Rows are points. The ring and each string are closed loops that go straight from each point to the next, and from the last back to the first. Before rounding, they use only three directions, however many columns there are. How many times does the string pass through the ring? Passing back the other way cancels.

Ring (8 x 4):
[[ 0.25 -0.40  0.52  0.68]
 [ 0.49 -0.36  0.02  0.73]
 [ 0.53 -0.13 -0.52  0.36]
 [ 0.21  0.13 -0.60  0.07]
 [-0.24  0.30 -0.24 -0.15]
 [-0.35  0.24  0.16 -0.27]
 [-0.18 -0.08  0.69 -0.18]
 [ 0.05 -0.32  0.79  0.29]]
String (24 x 4):
[[-0.23 -0.26  1.13  0.10]
 [-0.16 -0.24  0.85  0.41]
 [ 0.05 -0.17  0.35  0.31]
 [ 0.35 -0.37  0.48  0.21]
 [ 0.33 -0.57  0.75  0.89]
 [ 0.17 -0.46  0.54  1.35]
 [ 0.61 -0.49  0.19  0.66]
 [ 0.40 -0.25  0.05  0.23]
 [ 0.24 -0.17 -0.03  0.51]
 [ 0.51 -0.22 -0.41  0.77]
 [ 0.92 -0.26 -0.84  0.47]
 [ 0.58 -0.16 -0.38  0.05]
 [ 0.17 -0.04 -0.13  0.22]
 [ 0.24 -0.07 -0.09  0.05]
 [ 0.29  0.15 -0.65 -0.23]
 [-0.28  0.48 -0.72 -0.03]
 [-0.39  0.37 -0.29  0.12]
 [ 0.00  0.05 -0.01 -0.03]
 [-0.02  0.15  0.00 -0.57]
 [-0.43  0.30  0.24 -0.63]
 [-0.61  0.27  0.48 -0.31]
 [-0.08 -0.03  0.54 -0.51]
 [ 0.17 -0.15  0.34 -0.21]
 [-0.35 -0.01  0.57  0.32]]
Times through: 0

Ring (6 x 8):
[[-0.14 -0.64 -0.13  0.64  0.23  0.04  0.31  0.40]
 [-0.17 -0.04  0.04  0.49  0.28  0.45  0.38  0.68]
 [ 0.30  0.86  0.04 -0.02  0.18  0.43 -0.20  0.26]
 [ 0.58  0.73 -0.05 -0.14  0.03  0.04 -0.50 -0.23]
 [ 0.71 -0.04  0.03 -0.03 -0.22 -0.41 -0.36 -0.62]
 [ 0.37 -0.84 -0.03  0.38 -0.15 -0.50  0.02 -0.38]]
String (27 x 8):
[[ 0.31 -0.45 -0.25  0.34  0.04 -0.38 -0.22 -0.26]
 [ 0.33 -0.56  0.21  0.31 -0.17 -0.19  0.24 -0.15]
 [ 0.27 -0.98  0.33  0.45 -0.26 -0.26  0.50 -0.14]
 [ 0.21 -0.72  0.31  0.42 -0.17 -0.08  0.48  0.03]
 [-0.13 -1.31 -0.09  0.81  0.08 -0.27  0.49  0.21]
 [-0.31 -1.08 -0.50  0.89  0.38 -0.21  0.19  0.38]
 [-0.40 -0.79 -0.73  0.88  0.58 -0.12 -0.02  0.52]
 [-0.44 -0.59 -0.51  0.83  0.55  0.14  0.18  0.71]
 [-0.14 -0.19 -0.28  0.54  0.37  0.17  0.07  0.48]
 [ 0.15 -0.04  0.01  0.30  0.11  0.12  0.08  0.20]
 [ 0.03  0.07  0.37  0.32  0.06  0.50  0.51  0.54]
 [ 0.20  0.07  0.30  0.22 -0.01  0.30  0.31  0.27]
 [ 0.07  0.46  0.44  0.18  0.08  0.69  0.47  0.63]
 [ 0.00  1.01  0.20  0.10  0.32  0.88  0.17  0.80]
 [ 0.07  1.21 -0.24  0.05  0.48  0.67 -0.36  0.60]
 [ 0.19  0.74 -0.41  0.11  0.39  0.21 -0.53  0.21]
 [ 0.33  0.23  0.15  0.12  0.01  0.16  0.02  0.07]
 [ 0.36  0.35  0.03  0.08  0.05  0.12 -0.15  0.01]
 [ 0.41  0.23  0.23  0.07 -0.07  0.12  0.03 -0.02]
 [ 0.74  0.68  0.39 -0.26 -0.25  0.11 -0.18 -0.31]
 [ 0.92  0.80 -0.07 -0.36 -0.15 -0.27 -0.81 -0.72]
 [ 0.64  0.13  0.51 -0.07 -0.34  0.02  0.14 -0.28]
 [ 0.47  0.01  0.15  0.09 -0.12 -0.09 -0.06 -0.21]
 [ 0.56 -0.10  0.26  0.06 -0.23 -0.16  0.00 -0.32]
 [ 0.78 -0.39  0.36  0.00 -0.45 -0.46 -0.02 -0.70]
 [ 0.74 -0.72 -0.01  0.14 -0.35 -0.79 -0.28 -0.88]
 [ 0.49 -0.73 -0.30  0.31 -0.10 -0.72 -0.35 -0.63]]
Times through: 3

Ring (7 x 12):
[[-0.13 -0.68 -0.45  0.64 -0.02  0.06  0.31 -0.05 -0.55  0.02  0.51 -0.75]
 [-0.28 -0.69 -0.62  0.54  0.14 -0.10  0.30 -0.21 -0.35 -0.18  0.52 -0.91]
 [-0.35 -0.44 -0.41  0.10  0.16 -0.16  0.01 -0.12 -0.08 -0.36  0.16 -0.44]
 [-0.24 -0.27 -0.04 -0.50  0.04  0.01 -0.42  0.20 -0.10 -0.41 -0.31  0.42]
 [-0.12 -0.15  0.23 -0.58 -0.13  0.14 -0.53  0.41 -0.20 -0.27 -0.47  0.80]
 [-0.02 -0.02  0.44 -0.14 -0.34  0.22 -0.31  0.53 -0.31  0.06 -0.35  0.70]
 [-0.02 -0.21  0.20  0.27 -0.29  0.20 -0.03  0.37 -0.44  0.15 -0.01  0.18]]
String (24 x 12):
[[-0.01 -0.35  0.10 -0.18 -0.18  0.23 -0.28  0.37 -0.47 -0.07 -0.17  0.44]
 [-0.16 -0.17  0.10  0.06 -0.15  0.06 -0.12  0.26 -0.22 -0.06 -0.09  0.16]
 [-0.10  0.07  0.39  0.16 -0.33  0.11 -0.11  0.43 -0.19  0.12 -0.19  0.38]
 [ 0.05 -0.17  0.30  0.41 -0.40  0.27  0.03  0.45 -0.54  0.30  0.02  0.21]
 [ 0.04 -0.68 -0.23  0.43 -0.16  0.26  0.13  0.18 -0.75  0.12  0.33 -0.29]
 [ 0.00 -0.77 -0.38  0.58 -0.10  0.21  0.25  0.06 -0.76  0.10  0.48 -0.56]
 [-0.04 -0.84 -0.53  0.82 -0.05  0.14  0.42 -0.06 -0.76  0.13  0.67 -0.91]
 [-0.14 -0.70 -0.51  0.86 -0.02  0.03  0.46 -0.11 -0.57  0.09  0.65 -0.98]
 [-0.13 -1.26 -1.07  0.89  0.22  0.05  0.56 -0.39 -0.84 -0.10  0.98 -1.48]
 [-0.18 -0.90 -0.72  0.50  0.15  0.01  0.28 -0.21 -0.56 -0.18  0.58 -0.91]
 [-0.19 -0.65 -0.45  0.24  0.08  0.02  0.08 -0.05 -0.41 -0.20  0.30 -0.48]
 [-0.30 -0.95 -0.91  0.50  0.30 -0.12  0.32 -0.37 -0.42 -0.33  0.65 -1.16]
 [-0.43 -0.59 -0.69  0.45  0.27 -0.26  0.28 -0.34 -0.08 -0.35  0.48 -1.01]
 [-0.45 -0.44 -0.54  0.23  0.24 -0.28  0.13 -0.25  0.04 -0.41  0.27 -0.72]
 [-0.32 -0.71 -0.63 -0.07  0.27 -0.11 -0.06 -0.19 -0.24 -0.49  0.22 -0.48]
 [-0.21 -0.44 -0.23 -0.05  0.04  0.00 -0.12  0.07 -0.25 -0.27  0.03 -0.08]
 [-0.25 -0.10  0.07 -0.01 -0.09 -0.04 -0.14  0.20 -0.06 -0.16 -0.14  0.14]
 [-0.22 -0.23 -0.02 -0.11 -0.04  0.00 -0.19  0.18 -0.15 -0.22 -0.12  0.15]
 [-0.25  0.03  0.23 -0.26 -0.11 -0.03 -0.31  0.29  0.03 -0.22 -0.34  0.46]
 [-0.16 -0.19  0.16 -0.81 -0.03  0.10 -0.65  0.37 -0.13 -0.43 -0.56  0.88]
 [-0.03 -0.43  0.11 -1.09 -0.03  0.27 -0.83  0.45 -0.39 -0.49 -0.63  1.14]
 [-0.09 -0.31  0.08 -0.39 -0.10  0.16 -0.39  0.33 -0.33 -0.22 -0.28  0.53]
 [ 0.04 -0.13  0.45 -0.75 -0.27  0.32 -0.69  0.62 -0.38 -0.17 -0.64  1.22]
 [ 0.05 -0.10  0.48 -0.53 -0.33  0.33 -0.56  0.63 -0.41 -0.05 -0.54  1.09]]
Times through: 2

Ring (6 x 14):
[[ 0.05 -0.36  0.25  0.21 -0.10  0.07 -0.14 -0.01 -0.28  0.09  0.26  0.18
   0.26  0.57]
 [ 0.46 -0.50 -0.13  0.25 -0.23  0.27  0.30 -0.30  0.00  0.15 -0.36  0.38
  -0.38  0.18]
 [ 0.70 -0.42 -0.63  0.34  0.02  0.64  0.24 -0.55  0.49  0.29 -0.81  0.27
  -0.50  0.10]
 [ 0.54 -0.32 -0.71  0.42  0.30  0.95 -0.15 -0.60  0.67  0.28 -1.01  0.06
  -0.20  0.34]
 [ 0.31 -0.11 -0.59  0.38  0.48  0.69 -0.52 -0.37  0.56  0.37 -0.28 -0.19
   0.39  0.62]
 [ 0.17 -0.12 -0.18  0.24  0.22  0.09 -0.38 -0.06  0.07  0.34  0.54 -0.09
   0.55  0.64]]
String (23 x 14):
[[-0.07 -0.60  0.65  0.20 -0.40  0.11  0.10  0.01 -0.60 -0.16 -0.10  0.44
  -0.05  0.50]
 [ 0.00 -0.60  0.44  0.27 -0.27  0.42  0.05 -0.15 -0.35 -0.15 -0.53  0.40
  -0.15  0.48]
 [ 0.08 -0.68  0.41  0.29 -0.34  0.51  0.19 -0.24 -0.32 -0.18 -0.80  0.49
  -0.37  0.38]
 [ 0.63 -0.63 -0.14  0.23 -0.43  0.24  0.63 -0.37 -0.04  0.11 -0.57  0.58
  -0.76 -0.05]
 [ 0.82 -0.36 -0.64  0.23 -0.12  0.15  0.43 -0.40  0.33  0.42 -0.13  0.30
  -0.47 -0.02]
 [ 0.94 -0.43 -0.77  0.27 -0.14  0.34  0.54 -0.54  0.46  0.40 -0.52  0.37
  -0.71 -0.13]
 [ 0.58 -0.55 -0.48  0.40  0.00  0.95  0.20 -0.64  0.46  0.11 -1.35  0.33
  -0.62  0.15]
 [ 0.28 -0.42 -0.26  0.39  0.14  0.83 -0.16 -0.44  0.31  0.10 -0.89  0.15
  -0.12  0.45]
 [ 0.55 -0.27 -0.55  0.30  0.13  0.39  0.00 -0.37  0.38  0.37 -0.20  0.10
  -0.08  0.29]
 [ 0.63 -0.25 -0.72  0.33  0.20  0.53 -0.02 -0.46  0.55  0.41 -0.38  0.07
  -0.13  0.26]
 [ 0.61 -0.22 -0.71  0.32  0.22  0.47 -0.06 -0.43  0.53  0.43 -0.25  0.04
  -0.06  0.29]
 [ 0.65 -0.13 -0.98  0.39  0.46  0.75 -0.26 -0.55  0.83  0.50 -0.49 -0.12
   0.04  0.36]
 [ 0.28 -0.13 -0.71  0.47  0.64  1.10 -0.67 -0.53  0.78  0.32 -0.81 -0.25
   0.35  0.69]
 [ 0.59 -0.07 -0.83  0.31  0.39  0.39 -0.26 -0.38  0.63  0.55  0.07 -0.13
   0.22  0.40]
 [ 0.29 -0.27 -0.31  0.33  0.20  0.52 -0.24 -0.30  0.27  0.24 -0.28  0.03
   0.15  0.50]
 [ 0.33 -0.23 -0.37  0.31  0.21  0.43 -0.24 -0.28  0.28  0.30 -0.11  0.01
   0.19  0.49]
 [ 0.59 -0.07 -0.67  0.23  0.22  0.02 -0.11 -0.22  0.39  0.56  0.55 -0.06
   0.25  0.34]
 [ 0.50  0.01 -0.57  0.18  0.23 -0.20 -0.21 -0.08  0.26  0.60  0.99 -0.13
   0.49  0.44]
 [ 0.26 -0.25 -0.21  0.28  0.14  0.33 -0.22 -0.21  0.14  0.25  0.00  0.04
   0.22  0.52]
 [-0.14 -0.31  0.28  0.28  0.10  0.35 -0.45 -0.04 -0.19  0.04  0.03  0.03
   0.49  0.79]
 [-0.27 -0.32  0.63  0.17 -0.11 -0.12 -0.36  0.22 -0.59  0.00  0.68  0.11
   0.63  0.82]
 [ 0.19 -0.31  0.16  0.15 -0.17 -0.23  0.01  0.05 -0.31  0.22  0.68  0.20
   0.24  0.46]
 [ 0.37 -0.33 -0.07  0.17 -0.16 -0.12  0.14 -0.08 -0.13  0.27  0.43  0.23
   0.03  0.32]]
Times through: 0
String (31 x 14):
[[ 0.13 -0.22 -0.39  0.44  0.49  0.99 -0.62 -0.42  0.51  0.19 -0.74 -0.15
   0.36  0.73]
 [ 0.10 -0.17 -0.39  0.43  0.52  0.91 -0.68 -0.37  0.49  0.22 -0.56 -0.20
   0.47  0.78]
 [ 0.28 -0.26 -0.33  0.33  0.22  0.53 -0.28 -0.31  0.29  0.25 -0.27  0.01
   0.18  0.52]
 [ 0.51 -0.11 -0.63  0.27  0.27  0.24 -0.20 -0.28  0.42  0.48  0.24 -0.07
   0.24  0.41]
 [ 0.45 -0.16 -0.50  0.27  0.21  0.26 -0.18 -0.26  0.33  0.41  0.15 -0.02
   0.21  0.43]
 [ 0.26 -0.23 -0.27  0.30  0.20  0.41 -0.28 -0.24  0.22  0.27 -0.07  0.00
   0.25  0.54]
 [-0.09 -0.21  0.06  0.32  0.28  0.46 -0.60 -0.10  0.02  0.13  0.03 -0.10
   0.61  0.83]
 [-0.08 -0.06  0.08  0.21  0.26 -0.05 -0.61  0.12 -0.13  0.29  0.91 -0.18
   0.89  0.86]
 [ 0.05 -0.12  0.05  0.19  0.13 -0.14 -0.39  0.09 -0.16  0.30  0.88 -0.07
   0.68  0.71]
 [-0.35 -0.26  0.60  0.21  0.04  0.00 -0.55  0.21 -0.51  0.01  0.65 -0.01
   0.80  0.94]
 [ 0.12 -0.22  0.15  0.14 -0.08 -0.28 -0.14  0.11 -0.31  0.26  0.90  0.09
   0.46  0.57]
 [ 0.36 -0.24 -0.15  0.18 -0.06 -0.13  0.02 -0.06 -0.06  0.33  0.57  0.14
   0.17  0.38]
 [ 0.39 -0.28 -0.15  0.18 -0.11 -0.12  0.09 -0.09 -0.07  0.32  0.50  0.18
   0.09  0.33]
 [-0.05 -0.49  0.55  0.18 -0.31 -0.01  0.01  0.06 -0.55 -0.06  0.20  0.33
   0.12  0.55]
 [-0.29 -0.66  0.89  0.24 -0.39  0.27 -0.04  0.04 -0.72 -0.31 -0.32  0.44
   0.03  0.65]
 [ 0.01 -0.55  0.37  0.27 -0.20  0.40 -0.01 -0.15 -0.30 -0.09 -0.43  0.34
  -0.06  0.51]
 [ 0.11 -0.62  0.37  0.26 -0.33  0.34  0.18 -0.17 -0.34 -0.11 -0.50  0.45
  -0.27  0.38]
 [ 0.57 -0.57 -0.06  0.18 -0.44  0.02  0.57 -0.25 -0.15  0.15 -0.18  0.53
  -0.58  0.02]
 [ 0.70 -0.43 -0.39  0.21 -0.24  0.11  0.45 -0.33  0.13  0.31 -0.14  0.38
  -0.48  0.02]
 [ 0.72 -0.54 -0.37  0.25 -0.30  0.28  0.56 -0.42  0.15  0.22 -0.53  0.48
  -0.70 -0.05]
 [ 0.62 -0.60 -0.31  0.31 -0.23  0.59  0.44 -0.51  0.21  0.11 -0.98  0.47
  -0.72  0.03]
 [ 0.44 -0.46 -0.31  0.34 -0.01  0.65  0.09 -0.44  0.26  0.14 -0.79  0.26
  -0.33  0.28]
 [ 0.55 -0.55 -0.43  0.39 -0.02  0.92  0.20 -0.61  0.42  0.10 -1.31  0.34
  -0.61  0.16]
 [ 0.84 -0.45 -0.83  0.37  0.04  0.79  0.31 -0.68  0.66  0.32 -1.09  0.29
  -0.68 -0.01]
 [ 1.00 -0.34 -1.08  0.36  0.13  0.71  0.32 -0.71  0.83  0.48 -0.89  0.21
  -0.64 -0.07]
 [ 0.67 -0.28 -0.72  0.32  0.16  0.52  0.05 -0.48  0.54  0.40 -0.43  0.11
  -0.21  0.21]
 [ 0.66 -0.23 -0.71  0.30  0.16  0.40  0.03 -0.42  0.50  0.44 -0.21  0.08
  -0.12  0.23]
 [ 0.76 -0.21 -1.02  0.39  0.36  0.79 -0.08 -0.63  0.85  0.48 -0.72 -0.01
  -0.21  0.22]
 [ 0.60 -0.20 -0.90  0.42  0.44  0.90 -0.25 -0.60  0.82  0.41 -0.79 -0.07
  -0.05  0.36]
 [ 0.65 -0.17 -0.79  0.32  0.27  0.45 -0.09 -0.43  0.59  0.48 -0.17 -0.01
   0.00  0.29]
 [ 0.45 -0.23 -0.53  0.33  0.24  0.50 -0.18 -0.37  0.42  0.35 -0.25  0.01
   0.08  0.41]]
Times through: 1

Ring (9 x 14):
[[ 0.28 -0.43  0.20 -0.51 -0.09  0.33  0.64  0.60 -0.69  0.57  0.10 -0.44
   0.17  0.19]
 [ 0.10 -0.56  0.23 -0.11  0.10  0.24  0.22  0.05 -0.45  0.00  0.11 -0.30
   0.49  0.13]
 [-0.04 -0.53  0.11  0.31  0.51  0.05 -0.20 -0.45 -0.18 -0.39  0.01 -0.09
   0.70  0.05]
 [ 0.00 -0.42 -0.04  0.42  0.83 -0.08 -0.28 -0.55 -0.02 -0.34 -0.10 -0.06
   0.70 -0.02]
 [ 0.13 -0.19 -0.26  0.37  1.16 -0.22 -0.17 -0.40  0.04  0.03 -0.26 -0.08
   0.50 -0.08]
 [ 0.16 -0.05 -0.29  0.16  0.93 -0.15 -0.02 -0.01 -0.27  0.41 -0.30  0.04
   0.20  0.00]
 [ 0.14 -0.06 -0.15 -0.08  0.43  0.04  0.13  0.37 -0.68  0.61 -0.21  0.14
  -0.01  0.14]
 [ 0.19 -0.16  0.03 -0.41 -0.03  0.24  0.43  0.72 -0.94  0.79 -0.07 -0.01
  -0.12  0.24]
 [ 0.28 -0.27  0.12 -0.57 -0.14  0.32  0.66  0.82 -0.89  0.83  0.02 -0.26
  -0.07  0.23]]
String (28 x 14):
[[ 0.04 -0.27  0.00  0.04  0.33  0.09  0.00  0.09 -0.57  0.20 -0.09  0.08
   0.25  0.14]
 [-0.12 -0.23  0.05  0.13  0.09  0.14 -0.23  0.10 -0.84  0.11 -0.08  0.43
   0.17  0.23]
 [-0.15 -0.26  0.10  0.10 -0.05  0.19 -0.23  0.14 -0.93  0.08 -0.04  0.46
   0.16  0.26]
 [ 0.14 -0.22 -0.02 -0.14  0.28  0.12  0.20  0.31 -0.63  0.45 -0.09 -0.02
   0.13  0.15]
 [ 0.46 -0.09 -0.15 -0.52  0.46  0.10  0.75  0.76 -0.55  1.07 -0.16 -0.44
  -0.09  0.08]
 [ 0.27 -0.21 -0.03 -0.32  0.29  0.15  0.46  0.50 -0.61  0.67 -0.09 -0.23
   0.06  0.13]
 [-0.02 -0.32  0.17 -0.17 -0.20  0.29  0.10  0.39 -0.95  0.29  0.03  0.19
   0.11  0.28]
 [ 0.12 -0.33  0.27 -0.57 -0.55  0.45  0.51  0.87 -1.20  0.68  0.11 -0.01
  -0.11  0.35]
 [ 0.64 -0.27  0.13 -1.15 -0.23  0.43  1.40  1.39 -0.88  1.46  0.07 -0.87
  -0.26  0.21]
 [ 0.66 -0.27 -0.01 -0.89  0.28  0.25  1.24  1.00 -0.46  1.24 -0.01 -0.96
  -0.04  0.07]
 [ 0.59 -0.37  0.10 -0.85  0.13  0.31  1.18  0.92 -0.50  1.06  0.06 -0.94
   0.05  0.10]
 [ 0.38 -0.55  0.30 -0.70 -0.21  0.42  0.90  0.72 -0.65  0.63  0.19 -0.72
   0.21  0.18]
 [-0.09 -0.65  0.44 -0.15 -0.46  0.42  0.09  0.15 -0.85 -0.16  0.24 -0.02
   0.44  0.29]
 [ 0.10 -0.66  0.35 -0.22 -0.12  0.34  0.32  0.12 -0.52 -0.04  0.21 -0.39
   0.53  0.17]
 [ 0.35 -0.56  0.13 -0.28  0.44  0.17  0.58  0.11 -0.11  0.23  0.08 -0.77
   0.55  0.01]
 [ 0.36 -0.35 -0.06 -0.20  0.69  0.04  0.49  0.15 -0.12  0.43 -0.07 -0.59
   0.39 -0.02]
 [ 0.27 -0.42 -0.02 -0.05  0.70  0.03  0.31 -0.06 -0.07  0.18 -0.05 -0.51
   0.51 -0.02]
 [ 0.12 -0.53  0.03  0.25  0.82 -0.03 -0.01 -0.48  0.11 -0.28 -0.02 -0.40
   0.78 -0.06]
 [ 0.36 -0.34 -0.16  0.04  1.09 -0.11  0.32 -0.18  0.19  0.23 -0.15 -0.62
   0.56 -0.12]
 [ 0.02 -0.37  0.01  0.19  0.51  0.03 -0.10 -0.19 -0.33 -0.05 -0.07 -0.01
   0.47  0.07]
 [-0.14 -0.40  0.05  0.41  0.48  0.02 -0.40 -0.42 -0.36 -0.35 -0.06  0.23
   0.57  0.10]
 [ 0.21 -0.26 -0.16  0.11  0.89 -0.08  0.12 -0.12 -0.09  0.22 -0.17 -0.26
   0.42 -0.03]
 [ 0.30 -0.19 -0.26  0.10  1.11 -0.16  0.19 -0.12  0.04  0.34 -0.24 -0.36
   0.40 -0.09]
 [-0.02 -0.29 -0.04  0.25  0.53  0.00 -0.20 -0.19 -0.41 -0.03 -0.12  0.14
   0.40  0.09]
 [-0.08 -0.20 -0.15  0.46  0.77 -0.12 -0.43 -0.38 -0.31 -0.13 -0.21  0.32
   0.43  0.05]
 [ 0.10  0.03 -0.44  0.46  1.34 -0.33 -0.30 -0.34 -0.05  0.23 -0.42  0.19
   0.30 -0.08]
 [ 0.43  0.13 -0.55  0.04  1.47 -0.32  0.29  0.12  0.03  0.84 -0.46 -0.28
   0.10 -0.14]
 [ 0.43  0.01 -0.37 -0.15  1.07 -0.15  0.44  0.31 -0.16  0.86 -0.33 -0.35
   0.07 -0.06]]
Times through: 2

Ring (7 x 14):
[[-1.02  0.20  0.34  0.20  0.32  0.06 -0.03 -0.70 -0.30 -0.48 -0.09 -0.89
   0.17  0.04]
 [-0.53  0.02  0.12  0.02  0.62  0.06  0.19 -0.87 -0.79 -0.70 -0.34 -0.57
   0.16 -0.15]
 [-0.05 -0.17  0.12 -0.09  0.55  0.06  0.10 -0.90 -0.90 -0.43 -0.33 -0.16
   0.17 -0.02]
 [ 0.28 -0.30  0.36 -0.09  0.09  0.08 -0.33 -0.75 -0.54  0.29 -0.02  0.19
   0.20  0.41]
 [ 0.46 -0.21  0.59 -0.08 -0.34  0.02 -0.59 -0.33  0.01  0.28  0.11  0.09
  -0.07  0.56]
 [ 0.17  0.01  0.69  0.00 -0.48 -0.03 -0.59 -0.05  0.38 -0.10  0.11 -0.35
  -0.28  0.47]
 [-0.45  0.15  0.59  0.13 -0.22  0.00 -0.40 -0.25  0.24 -0.28  0.07 -0.69
  -0.12  0.31]]
String (26 x 14):
[[-0.07 -0.03  0.29 -0.05  0.26  0.01 -0.05 -0.54 -0.44 -0.61 -0.26 -0.41
  -0.07  0.02]
 [-0.48 -0.04  0.22  0.04  0.45  0.08  0.01 -0.88 -0.67 -0.30 -0.18 -0.41
   0.24  0.06]
 [-0.11 -0.06  0.33 -0.02  0.21  0.04 -0.13 -0.61 -0.42 -0.34 -0.16 -0.32
   0.03  0.13]
 [ 0.34 -0.14  0.22 -0.17  0.32  0.00  0.01 -0.53 -0.59 -0.72 -0.38 -0.20
  -0.15 -0.04]
 [ 0.33 -0.23  0.14 -0.18  0.45  0.03  0.05 -0.75 -0.84 -0.52 -0.38 -0.03
   0.02 -0.02]
 [ 0.18 -0.15  0.31 -0.10  0.20  0.03 -0.14 -0.59 -0.49 -0.33 -0.20 -0.14
  -0.01  0.14]
 [-0.23 -0.19  0.29  0.01  0.30  0.11 -0.18 -0.93 -0.67  0.20 -0.04 -0.07
   0.35  0.30]
 [-0.03 -0.38  0.27 -0.03  0.31  0.15 -0.26 -1.15 -0.88  0.68  0.04  0.32
   0.55  0.47]
 [ 0.35 -0.42  0.37 -0.10  0.08  0.12 -0.41 -0.92 -0.67  0.72  0.07  0.46
   0.38  0.57]
 [ 0.60 -0.44  0.48 -0.13 -0.17  0.09 -0.58 -0.71 -0.41  0.79  0.14  0.53
   0.24  0.68]
 [ 0.26 -0.34  0.55 -0.02 -0.24  0.10 -0.64 -0.69 -0.25  0.88  0.25  0.33
   0.30  0.74]
 [-0.20 -0.13  0.47  0.05 -0.02  0.08 -0.39 -0.67 -0.26  0.29  0.10 -0.15
   0.21  0.45]
 [-0.06 -0.09  0.47  0.01 -0.05  0.04 -0.35 -0.52 -0.19  0.02  0.02 -0.22
   0.05  0.36]
 [-0.02 -0.11  0.65  0.06 -0.37  0.05 -0.64 -0.40  0.13  0.47  0.25 -0.11
   0.07  0.64]
 [ 0.59 -0.07  0.86 -0.05 -0.85 -0.05 -0.87  0.21  0.71  0.18  0.25 -0.13
  -0.42  0.71]
 [ 0.76  0.02  0.85 -0.10 -0.86 -0.11 -0.77  0.45  0.82 -0.35  0.09 -0.31
  -0.69  0.52]
 [ 0.33  0.02  0.61 -0.06 -0.38 -0.06 -0.46  0.03  0.30 -0.48 -0.05 -0.40
  -0.42  0.29]
 [-0.28  0.03  0.52  0.07 -0.10  0.02 -0.35 -0.40  0.00 -0.15  0.03 -0.47
  -0.03  0.31]
 [-0.75  0.12  0.54  0.19 -0.07  0.06 -0.36 -0.53  0.03  0.00  0.14 -0.66
   0.13  0.36]
 [-1.17  0.32  0.60  0.30 -0.11  0.04 -0.34 -0.40  0.27 -0.24  0.16 -1.06
   0.06  0.28]
 [-0.68  0.22  0.48  0.15  0.02  0.00 -0.19 -0.35  0.05 -0.59 -0.06 -0.88
  -0.10  0.11]
 [-0.05  0.03  0.40 -0.03  0.05 -0.01 -0.17 -0.34 -0.15 -0.61 -0.18 -0.50
  -0.19  0.09]
 [-0.58  0.03  0.36  0.11  0.22  0.07 -0.15 -0.71 -0.35 -0.19 -0.05 -0.52
   0.18  0.19]
 [-1.27  0.15  0.26  0.24  0.51  0.11  0.04 -1.00 -0.57 -0.24 -0.05 -0.82
   0.42  0.06]
 [-1.68  0.25  0.06  0.28  0.92  0.13  0.36 -1.22 -0.90 -0.66 -0.24 -1.10
   0.51 -0.24]
 [-0.65  0.11  0.09  0.03  0.69  0.04  0.29 -0.81 -0.77 -1.02 -0.43 -0.77
   0.07 -0.29]]
Times through: 3
